Each row of a before or after table is a point. The points were changed in one or more steps. Then noise was added and the rows were shuffled. The steps act on how far a point lies along the listed directions, d1 being the first. Write out the steps. A step turns or swaps two directions, mirrors them in a line or flattens them onto one, adds a multiple of one to another, or multiplies one. Angles are multiples of 10 degrees, from the lower direction toward the higher: turns from -170 to 170, lines from 10 to 170 but not 90. Use the fewest steps. Two steps may share a direction if one is a turn and the other turns, adds or multiplies; they go together, in the order done. Otherwise the lowest direction goes first.
In the rows, 128 means zero.

Directions:
(1): [ 93 157]
(2): [157 163]
Before (10 x 2):
[[ 98 124]
 [155 107]
 [ 81  96]
 [ 42  91]
 [151 125]
 [ 88  84]
 [111 117]
 [141  98]
 [153 127]
 [110 119]]
After, 10 rows:
[[101 141]
 [150 123]
 [113 141]
 [149 153]
 [ 92 172]
 [115 144]
 [160 140]
 [151 122]
 [ 58 191]
 [104 184]]
Steps: mirror d1 and d2 in the line at 150 degrees

Directions:
(1): [ 96  83 132]
(2): [171 100 149]
Before:
[[143 102 139]
 [181 179 101]
 [170 175 117]
 [ 90  81 137]
 [157 152 133]
 [128 165 100]
 [111 111 120]
 [146 174 127]
 [158 216 138]
 [141 170 114]
 [108 161  99]
 [144  95 158]]
After, 12 rows:
[[155 135 132]
 [172 140 151]
 [153  82 157]
 [ 92 149 105]
 [ 93 163 111]
 [101 168  93]
 [137 105 129]
 [ 61 192 116]
 [ 82 111 110]
 [ 95 179  76]
 [ 91 127  99]
 [116 165 120]]
Steps: turn d1 and d2 by 70 degrees

Directions:
(1): [100 132  86 156 130  75]
(2): [ 68 118 108 103 146 161]
(3): [127  92 156  97 167  88]
Before:
[[127 155  85 155 119 105]
 [ 61 113 104 104 157 146]
 [111  86 160  69 172 138]
 [135 138 117 165  99 117]
 [142 120 125 139 117  68]
 [120 133 113 132 134 128]
 [126 132 118 160 121 104]
 [145 131 127 163 114  93]
 [117 136  99 127 142 119]]
After, 9 rows:
[[154 134 128 168 107  94]
 [125 137 114 136 129 131]
 [140 160 104 185  74 138]
 [150 106 139 128 130  44]
 [138 179  73 178  91 122]
 [101  36 197  22 225  88]
 [135 139 115 170 112 106]
 [ 63 104 113  99 166 132]
 [121 140 102 130 141 117]]
Steps: add -0.3 times d1 to d2; multiply d3 by 2.5

Directions:
(1): [161 143 136  63 121 120  99  87]
(2): [ 83 180 124 143 108  86 132  95]
Before:
[[129 123 127 124 135 134 125 125]
 [101 146 124 157 125 121 140 138]
 [138 111 125 136 132 143 128 143]
 [155 116 132 102 136 135 123 132]
 [122 124 136 150 126 136 133 142]
 [ 84 147 126 172 125 109 143 133]
 [134 128 132 125 129 129 125 130]
 [130 126 124 155 127 140 135 156]
 [130 129 144 131 132 131 123 134]
 [115 130 123 134 129 124 134 134]
 [151 128 119  99 128 135 106 106]
 [118 155 125 104 126 100 118 105]
 [129 132 130 156 134 133 133 133]
 [100 146 122 139 119 117 134 113]]
After, 14 rows:
[[130 128 142 133 132 133 125 136]
 [108 110 120 204 132 149 156 193]
 [189 137 125  32 121 129  77  69]
 [140 126 133 119 127 132 120 127]
 [134 179 127  60 115  85  97  69]
 [135  97 123 153 137 152 135 160]
 [183 112 138  63 136 139 106 114]
 [ 33 148 116 250 127 104 177 168]
 [106 114 132 186 131 140 151 167]
 [ 81 156 118 156 114 107 141 111]
 [103 129 120 154 131 125 142 141]
 [134 120 126 119 133 133 123 124]
 [112 125 126 191 138 135 148 154]
 [ 66 145 118 211 128 120 163 163]]
Steps: multiply d1 by 3; multiply d2 by 1.6

Directions:
(1): [159 162 166 158 165 191 127 145  92 129 126]
(2): [ 98  91 145  77 186 139 127 107 114 173 129]
(3): [103 174  91 160 177 112 131  81 136 120 162]
(4): [115 162 180 123 146  77 170 172 148 140 140]
(5): [110 127  91 128 102 142 195 142  74 151 151]
(6): [113 174  79  85 143 150 120 170 147 128  85]
Before (11 x 11):
[[125 147  84 117 185 126  85  95 171 116  93]
 [149 128 131 102 149 169  48  89 144 120  97]
 [127 130 148 120 120 113 131 131 141 119 141]
 [107 129 110 108 118  87 100 105 170 114 105]
 [124  95 202 100 169 121 111 131 144 144 116]
 [142 119 188 121 153 110 113 129 140 125 132]
 [119 104 173 101 102  76 119 136 160 107 122]
 [126 157 115  99 128 108  89 140 177  97  92]
 [127 139 177 118 129  91 143 140 152 131 138]
 [128 123 102  90 109  97 137 155 167 103 112]
 [109 149 116 109  94 104 155 147 141 136 126]]
After, 11 rows:
[[185 223 162 194  59  93  94 162 184  52 115]
 [181 123 134 190  53 149  74 121 148  56 105]
 [101 140 113  52 182 121  87 132 171 136  83]
 [164 102 158 138 125 138  84  99 124 111 132]
 [103  69 137  56 136 126  88 105 145 133 102]
 [145 212  91 166 132  93 103 139 199  69  91]
 [102 144 100  90 130  91 103 121 183 116  88]
 [115 106 130  88 143 143 116 111 125 134 138]
 [ 76 104  97  47 145 149 135 113 119 178 111]
 [118  74 129  79 158 154  92  74 113 157 121]
 [ 98 104  87  39 170 122 126 146 159 144  94]]
Steps: add -0.7 times d1 to d6; turn d2 and d4 by -150 degrees; multiply d2 by 3

Directions:
(1): [117  70 142 124 176 189 123  96 117 106 144 102]
(2): [141 122 141 180 129 166 117 133  89 192  99 163]
(3): [ 70 137 129 138 141 120 153 129 146 174  95  62]
(4): [111 104 147 168 153 100 180 161 114  79  96 152]
(5): [170 168 172 142 163  96 147  97  90 134 157  97]
Before (13 x 12):
[[111 166 107 117  92 107 118 115 146 166 150 102]
 [150 177 128 113  96  70 143 128 136 142 122 110]
 [ 89  93 113 107 110 149 136 122 143 109 114 121]
 [132 170 116  96  92  78 136 132 158 104 137 111]
 [108 122 152 128 160 181 113  94 121 206 116  80]
 [126 142 116  57 112 108  95  84 161 108 178  97]
 [161 136 136 141 126 136 107 129 127 139 126 130]
 [125 142 142 163 156 140 136 115 104 170 100 101]
 [112 102 144 133 175 179 101  97  98 130 152  92]
 [149 114 112 127  89 128  97 161 127 119 134 202]
 [122 126 128  92 141 105 150  96 153 108 161  75]
 [176 169 127 128 112  98 143 137 138 123 148 151]
 [117 136 122  98 102 167  97 120 124 177 106 113]]
After:
[[ 97 150 119  41 117  79 118  86 181  94 183  46]
 [181 187 143 133 136  82 161 120 128 139 154 115]
 [168 147 143 150 136 132 110 121 121 155 122 108]
 [ 75 115 113 116  97 173 112 141 134 184  71 121]
 [147 192 157 131 126  39 176 125 128 138 118  78]
 [115  98  78 108  60 166  72 170 152 142 108 202]
 [160 153 171 193 179 128 152 105  71 171 103 114]
 [ 84 160 113 136 113  88 149 127 148 157 130  85]
 [112 175 118  88 107  49 160 138 172  82 135  83]
 [123 125 172 163 177 168 134  89  98 209 108  92]
 [139 110 155 131 182 177  94  83  85 139 171  98]
 [135 141 141  83 158  80 166  86 153  79 184  49]
 [ 67  62  78  86  84 165 122 150 168  96 102 151]]
Steps: add -0.5 times d1 to d3; turn d3 and d4 by 40 degrees; multiply d2 by 1.6; multiply d5 by 2.5
